Every row gives one point. The window is the flat piece filled in between its corners: a triangle in 3 columns, a solid with four corners in 4, and so on. A path goes straight from each point to the next, and from the last back to the first. After which points does the path pass through the window?

Window (3 x 3)
[[-23  -3  82]
 [  2  -6 -70]
 [-33  46  -1]]
Path:
(1): [-30   0 -29]
(2): [-64 -25  27]
(3): [14 15 35]
(4): [-2 13 40]
(5): [-57 -49  -1]
(6): [-31   4 -55]
(7): [ 61  -2 -55]
(8): [  0  55 -24]
Through the window after points: 2, 4, 6, 8

Window (6 x 6)
[[-14 -13  35 -19 -44 -51]
 [-65  20 -77 -34  37  54]
 [ 10   1  45  -9 -27   8]
 [ 12 -35  33 -86   1  34]
 [ 13 -21 -94  -2  47  19]
 [ 63  11 -10  -3  44 -62]]
Path:
(1): [ 21  10 -34 -20 -78 -13]
(2): [  9  24 -17 -44 -86 -18]
(3): [-29 -36  37   3  39 -27]
(4): [-48  -8 -26 -17  20   7]
(5): [  1  26 -34 -57 -19  25]
(6): [ 28  43 -87 -18 -16 -47]
(7): [ -1 -42  68 -11   9 -28]
(8): [ -2  -8  60 -11   2   0]
Through the window after points: 2, 4, 6, 8

Window (8 x 8)
[[-13 -12  31 -47  35 -16 -19  14]
 [ -6 -78  48 -23 -41 -10 -46 -47]
 [ -9  39  -3  -2  13  38  -4  15]
 [  4  49 -44  30  -3   7 -37  33]
 [-13   9 -21 -33 -14  -4  10  37]
 [ 16  -9  17  95 -17 -15  37 -42]
 [  0  72   7   5  -6  -5   4  30]
 [-14  14 -12 -14  -5 -16  -3 -28]]
Path:
(1): [ 16 -17  13 -19   3  -2  12 -25]
(2): [-44  -8   1  18 -21  -5 -40  -2]
(3): [-39  -9   9  73 -15  -2 -16  -2]
(4): [ 20  27 -21   4 -16  -3  -1 -10]
(5): [ 56  15 -30  -5  -3  -4 -69 -17]
(6): [-43  15   9 -14  -3   7  -2  28]
(7): [-54   2  25  -9  13  10 -15  13]
(8): [ 32 -10   0 -47  -7 -12 -28  -5]
(9): [ 55   3 -12  -9   5   9  14 -19]
(10): [-58  -6  51  -2 -19 -24 -19   4]
(11): [-47  28   6  -4  15  -6  -5  12]
(12): [ 32  20 -21  -3  -7  -1 -25  27]
Through the window after points: 11

Window (9 x 9)
[[ 27  37 -14  24 -25  59   6   7   1]
 [-10  34 -27 -19  10  27  22  15   0]
 [ 19  57  15 -42  -8 -37  -3  43  20]
 [-95  15  29   3   5  65  21   6 -19]
 [ -9 -10  -4 -35 -23   7   3  40 -24]
 [ 11 -18   2  18  -6  11  19  30  22]
 [-66 -48  11  -7 -46  -8  52   2  19]
 [ 14  46  48  59  28   4   6 -50 -16]
 [ -9 -28 -12 -27 -22 -14 -63  23   7]]
Path:
(1): [-17  -5   8 -29  -6  25  16  18 -11]
(2): [  6   5  -2 -13  -3  29   5  11  17]
(3): [ -6   9 -13  27 -37   6 -12  29 -21]
(4): [  7  29   3  40  -8  22   4  -3 -11]
(5): [ 19  22  46 -36  21  -1  16  -3  33]
(6): [-26   9  17 -17  -6  37  27   0  -2]
(7): [-44  12   4  50 -19  19  -5  13 -12]
(8): [-47   4  -3  27 -33  -1 -27  36  -6]
Through the window after points: 2, 4, 6, 8

Window (11 x 11)
[[-52  10 -55 -45  63  82 -11 -22 -14  60   9]
 [ 12   4 -21  21  19  22 -17  75  -1  78  -2]
 [-31  -1 -11 -31 -49 -25 -80 -10  22 -28   3]
 [ 58 -11 -12  -9  24  -2 -21  10  36 -10 -12]
 [  2  10 -17  51 -51  -3  60  25 -43   4 -18]
 [-27 -67 -16  -1  14  -8 -30   7   6 -11 -30]
 [ 12  49  -7   7  87 -16  36  -3  53  -9   0]
 [ 43  27   5  21   7 -13 -30  80  18 -46  28]
 [ -5   4   7  12 -12 -23 -47 -32 -17 -48 -52]
 [ 33   4 -25   0  -7 -56 -66  36  -8 -21  29]
 [ 41  35  25 -16  14 -43  15  56   2 -27   0]]
Path:
(1): [ 32 -14  41  51  26 -25   5  26   4  22  42]
(2): [ 10 -17  -3  14  30 -13 -25  26  -3  13  47]
(3): [ 15   2 -14   2  -4  -1 -20  38  17 -16 -34]
(4): [ 19 -21 -72  -3 -24  80 -24  63  23 -55 -64]
(5): [-11  31  55   0  42 -80  -3 -28  -5  41  41]
(6): [  0 -13   5   5 -12 -22 -46  -1  30 -22  19]
(7): [ 11  -8 -26 -20  11   0 -25  18   6  -2 -33]
(8): [-27   7 -40 -26  19  11 -28   2   5   0 -13]
(9): [ 20   5  44  22  12  11 -21 -30  -7  14  19]
(10): [ -1 -14  12  16  -7 -14 -33  20  -1   1  18]
(11): [ 11   6 -30 -13   5   4 -15  26  -4  -3 -27]
(12): [  6  -4 -74 -15  11  -7 -36  27  -2 -21 -17]
(13): [13 -1 21 -3 18 -1 -8 -1 14 20  1]
(14): [ 36  -6  32   4  11 -11 -43  35  27  16  20]
(15): [ 32   4 -95  -9  10 -13  17 -16  -6 -56 -52]
(16): [  7  23 -24 -12 -19 -23 -29  24   7 -38 -33]
Through the window after points: 2, 6, 8, 14

Window (12 x 12)
[[ 42 -19   3 -39   3  50 -42   6  -5  20 -57  55]
 [-10  10  11 -13  33  54  14  24   3 -51  56 -58]
 [-21 -33  22  26 -18  55  53   6  63  48  55  30]
 [ 16   4 -24 -22  21 -26 -22 -66 -47 -23  17 -68]
 [  6  -8   7 -10   3 -48 -18 -38 -95 -41  23   6]
 [-12   2   3 -69  39   6  -8  12   3  35 -36  41]
 [ 18 -58  21 -15  11   0  -6  16  70   7 -25  64]
 [-25  20  58  -1 -15  33 -13   7  46   1  80 -44]
 [ 11 -32  24 -26 -64   9  48  28  42  10  -9  28]
 [-64 -49  34  29 -18  39   6  31  40  27  35 -41]
 [ 44  47   7  13  34 -26  -4  12 -52 -17  10 -49]
 [-24  67 -31  22   5   3 -17   2 -12 -49  40 -47]]
Path:
(1): [ 50   9  89  23  46   1  49 -14  21  14 -20 -17]
(2): [-44   8  18   5  19  10  21 -15  25 -17 -49  21]
(3): [ 16 -13   8 -15  -6  13  -8  16  12  13  53  -1]
(4): [ 23  -8 -10 -12 -24  12 -12  15   0  12  44  -6]
(5): [-26 -19  50  -2  24  -4  23  -8  43   2 -48  30]
(6): [  7  -2  57  18  45   9 -13 -86  -8 -25 -24  -2]
(7): [ -7 -16 -20 -30 -14  -4   2  65  -8   5  37  -5]
(8): [-23 -15 -71 -44 -20 -13 -59  28 -29 -24  25  23]
Through the window after points: 2, 6, 8

Window (14 x 14)
[[-37 -39 -60  11 -28  10 -15 -17  44 -11 -24 -28   6 -43]
 [-25   6  22  10  39  -4  44  45 -46  34   4   8  35 -25]
 [ -7 -13  -1 -30 -14  38   8  17   9 -32  -7 -13  -3  66]
 [ -9  42 -26  22  58  31 -26  -5 -17   8  42  12 -14 -66]
 [  0 -38  -8   3  41  17  70  57  51   1  48  12 -40   6]
 [ 10 -17  43 -20  -4 -18 -21 -44   1 -48  14  16 -13 -14]
 [ -6 -57  -8   8  26   4  -8 -24 -48 -87  72  -4  46  25]
 [ -1  48 -11  18 -41 -18  28  14   8  14  24  43 -17 -28]
 [-51  15  57  29  -5 -33  14  -5  71  43  37  25  17 -16]
 [ 19 -17 -22  65  14 -14 -26 -39  66   3  15  88  32 -42]
 [-32 -70 -28   4  13  33 -29 -14 -20  58  -3 -23 -44  27]
 [-18  -8  14  46 -58  41  -1 -42 -23 -43 -41 -30 -16   4]
 [-46 -11 -20 -15  15   9  19 -41 -14  20 -47 -49 -81  67]
 [-76  -6  32 -29   4  28  60 -44   4  30  44   6  59 -65]]
Path:
(1): [-43   7  43  -8  44   3  15  40  -9 -26 -24  54 -24 -38]
(2): [-95 -39   0  18 -18 -19 -35 -12  -9 -21  12  40 -18 -20]
(3): [ 34 -12 -10   4  17  34  27 -21  20 -10  24 -22   6  11]
(4): [ 42 -15 -20  39 -37  -8 -36 -19  43  25  46 -32  28 -12]
(5): [-66 -12  -1 -28  42  31  73  22 -34 -24 -16  41 -48  -7]
(6): [-77 -31 -10   7  32  -5  33  40  19 -17  13  45  -2 -15]
(7): [ 10 -12   9   6  -9  11  23 -15  10   6  18 -11   1   8]
(8): [ 30 -19 -23  -9  26  16  18  -1  15   3  38 -14 -17  11]
(9): [-39 -35  16  22  13  -2  24   9  11 -37  32  32   6  -9]
(10): [-72 -40   4  34  22 -14 -32   4  39 -23  26  93 -16 -39]
(11): [ 23   9  -5   5 -20  18  34 -29  22  13   7 -50   0  16]
(12): [  6 -16  -4   6  11  22   5 -21  -2  15  19 -42  -9   0]
(13): [-61 -25 -29  19  -3   2  13  12  11 -25  -1  49   8   6]
(14): [-50 -11  12  -4  16   4  37 -13  17   7  18  38   3 -24]
(15): [  5   2  10  16 -25  25   2  -7   0  40  43 -78  67 -42]
(16): [ -6 -13 -10  12   5  10  35  12  -6  24  28 -17  19  10]
Through the window after points: 8, 14, 16

Window (14 x 14)
[[  6  -9  14  57 -31   4  17 -25 -56  93  -7 -36  61   0]
 [ 19  -2 -56 -27  20   4   6  15  41 -14  26  -3   7 -48]
 [-26 -41 -42 -15  32 -26   0  14  31 -37  28   4  27  19]
 [-23  13   7 -47  31 -20  -7 -16   2 -32   5 -16  16 -20]
 [  2  21  -2  76  -7  13 -53  26  32  11 -31  -1 -70 -23]
 [ 12 -37  21  26 -53  43  21  48 -41 -23 -32  -5 -54  -5]
 [ 17  -6 -29  39 -12  23 -67   8 -44  32  -6  -5 -63  -9]
 [ 25  17  -2  12  29  29  13  69 -12  -5 -29  16 -95  24]
 [  6 -18  -7  30  -7 -81  11 -18 -42  42  17  -9  42 -43]
 [ -7   5 -30  12   6 -40  30 -54   4   3  53 -38   5  -7]
 [ 35 -48  49  47   4  51   2  12 -29  21 -13  26 -56  -9]
 [-43  15 -29  60  15  30 -16  13 -30  15  -8  22 -51 -45]
 [-18  23 -13  -7 -26 -37  -2 -20   5  23  56  27  32  -9]
 [-17 -32 -42 -46  -4 -46  33 -46  28  15  -7  10  22  -7]]
Path:
(1): [ 22  32 -52  16 -10   7  -3 -50 -50   4  31  53  55  -2]
(2): [-29 -43  32   3   7 -30  28  29  43  12   2 -56 -58 -21]
(3): [-40 -55   1   5 -11  24   0  71  22  51  11 -24  19 -29]
(4): [ 31  37 -31  58   0 -18  -9 -59 -45 -12 -13  41 -67  -9]
(5): [ 21  -5 -10  34  14 -18  -5 -36  -2   1 -13  49  29  13]
(6): [-32 -33 -15 -35 -28   1  23  20 -10  39  11 -62 -40 -38]
(7): [-43 -16 -31  21   3 -28 -11   5  19  60 -13 -50 -71 -34]
(8): [ 24   8  -7   4  -9  -1  17  -6 -32 -31  21  34  53   2]
(9): [ 20   3 -44  34  17 -11  -9 -46 -93 -41   9  23  -2 -21]
(10): [-28  -3   3  22  -6  10 -15  33  24  52  -6 -13 -31 -25]
(11): [-62 -37   5 -39 -37 -44   0  20 -21  40  72  18 -43  41]
(12): [ 47  11  -9  52  15  32   2  -7 -11 -25 -55 -20  22 -52]
Through the window after points: 5, 9, 11

Window (14 x 14)
[[ 34 -53  26 -87 -19  68  40  42 -18  40  -8  40   0 -30]
 [ 49  32  20  33 -52  16 -60 -11  22  32 -17  10 -66  20]
 [ -2   2  41  -2  24 -18 -30  44   1  -5 -10 -35  24  52]
 [-39   3  42  28  52 -14  -5 -12  41  18   3 -30 -41   6]
 [ 29  17   3   2  50 -61  14  23  19  16  -1 -30   9  47]
 [-30  38 -11  38 -14 -13   4 -22  -5   3  40 -28   8   2]
 [ -6   0  -4  14   1  -6 -21 -48  13  26  55 -15  40  32]
 [-69 -24 -28 -27  27  -8  11  -7  47  -7 -13 -12 -16  84]
 [  5  21  49   8  29   5 -40  22  14 -23  21  69 -29  64]
 [-12   0  13   9  43 -30  -6   4 -30  17 -19  -9   3  67]
 [ 18  13  17  49   7 -25  21 -13  20   1 -27   5  27  33]
 [-14   5  32   3   8 -62   1  -2  10  14  -5  21  19   3]
 [ 14  53  26 -16  47 -35  13   3  15  19 -48  16  38  28]
 [-45  42  -7  80  10 -37  10 -20  51  78  40   1  32 -11]]
Path:
(1): [ 19  24   4  39  12  -8 -28   5  15  26  -8  -1   8  -1]
(2): [-35 -27 -33  42  44 -27 -51 -12  33  12  27  15  27  17]
(3): [ 13  40  52 -19  -4 -10  64   8  -2  28 -15 -12  14  23]
(4): [ -8   7  44 -27 -38 -30  23   4  14  23  25   2   2  38]
(5): [ 11  10 -32  42  80  -9 -37   6   6  -5 -34  14  18  35]
(6): [-23  -7 -24  43  22  -4 -18   7  17   0  -6 -23  27 -24]
(7): [ 30  34  63   5   7 -36  27 -17  20  24 -16  20 -14  87]
(8): [-42  37  51   5  16 -26  30  47   9  95  47  13   6  78]
(9): [ 20  -7  -3   4  14  -1 -45 -32  16 -48 -14   9  -4  -1]
(10): [ 24  16   1  36  21 -10 -21  -8  17  24  -9  -1  31  12]
(11): [-28  34  77 -29 -20 -39  41  14  -6  14  18  18 -56  26]
(12): [ -4  20  28  -1   7 -23   0 -37   9  30  23  -2  14  46]
(13): [  7   0 -35  29  24   9 -34  24  23  -2  -6  -8  39 -10]
(14): [ -6  -6  -9  28  39 -33 -24 -13   5   2 -11  21 -17 -11]
(15): [-12  28  61 -22 -11 -45  35  17  20  31   4 -15  47  70]
(16): [-19   8  29  -3 -26 -13  15 -22  31  38  25   5 -33  51]
Through the window after points: 6, 12, 14, 16

Window (14 x 14)
[[-38 -17  20  34  24  17   8  36 -41  13   8 -40  23 -37]
 [-24 -25 -16 -15  20 -31  29  48   1 -48 -23  19  24   8]
 [-16  51   0  40 -33  27 -34  16  12  36  -6  25  -7 -40]
 [ 10  -2   6  -4 -14  -1 -10  34 -34 -56 -29  13  41  54]
 [  6  -7 -31   9   4 -29  -2  53  30 -35  -3 -28  18  48]
 [  1  16 -43  15 -21 -17 -74  10 -13  39 -13  24 -29  -8]
 [-45  17  -4  12  -6 -14 -19  -8 -10   5  48 -26  27 -55]
 [  9 -21  -7  -6  57   1  -7  41   8 -42  -3  19  59  39]
 [  7  -2 -30 -22 -21  16 -14 -16  21  27 -10  -3 -17   2]
 [-42 -48  26  51   9  10   6   5  -8 -33  17  11  20   7]
 [-45 -10 -16  26  26   6  40  27 -32 -20  17  13  44  45]
 [-25  35  17  47  35 -10   6 -20 -25   2  16 -25 -13 -45]
 [-34  45  35   2 -21  -8 -55   6   0  63   7  10 -35 -13]
 [ 25 -25  10  20   9 -37  31  39 -17 -14   9  14  53  23]]
Path:
(1): [-25  -1   3  33 -10   0  -7   2   3 -11  -3 -22  28  12]
(2): [-33  13   0  27   7 -12   1   9  -8   1 -16 -17  24 -16]
(3): [ -2 -30 -16  -9   9   6 -16  47 -11 -24  95  -6  10  16]
(4): [-34  29 -31  28   8  28 -17  22  -8 -46  41  48 -17  16]
(5): [  5 -32  12   9   5 -21   9  25  -4   2 -27 -20  40  22]
(6): [-47   1 -33  25  -1 -25 -22   4 -16   7 -25  23  32  17]
(7): [ 25  21  41   7   1  26   4  32  17 -14  37  -9 -25 -19]
(8): [ 16  25  -4 -29   9 -11  15  52 -21 -62  22 -41 -52  38]
(9): [-22 -15  -5  30   2 -10  -9  16  -1   9  -1   4  52  -5]
(10): [-22  15  12   3 -16 -38 -26  -7  34  32 -29  -6  45  29]
(11): [ -9   0  -5  17   6  27  -8  44 -30  -4  22  18 -11 -19]
(12): [ -8   3   8   6   3   6 -19  30  12  -2  17  14 -16  11]
(13): [-16  13 -27  14  -7 -33 -22  -9 -31   8 -27   7  40  -3]
(14): [-23 -45  -3  21  -1 -36  -4  21 -16 -13 -48 -19  60   5]
(15): [-12  29   3  15  -5  20  -9  23 -11  -8  16  22   1  14]
(16): [-15  -4  -7  -4  18   0  -5  18 -15   7  22  15  -4 -26]
Through the window after points: 2, 8, 14, 16
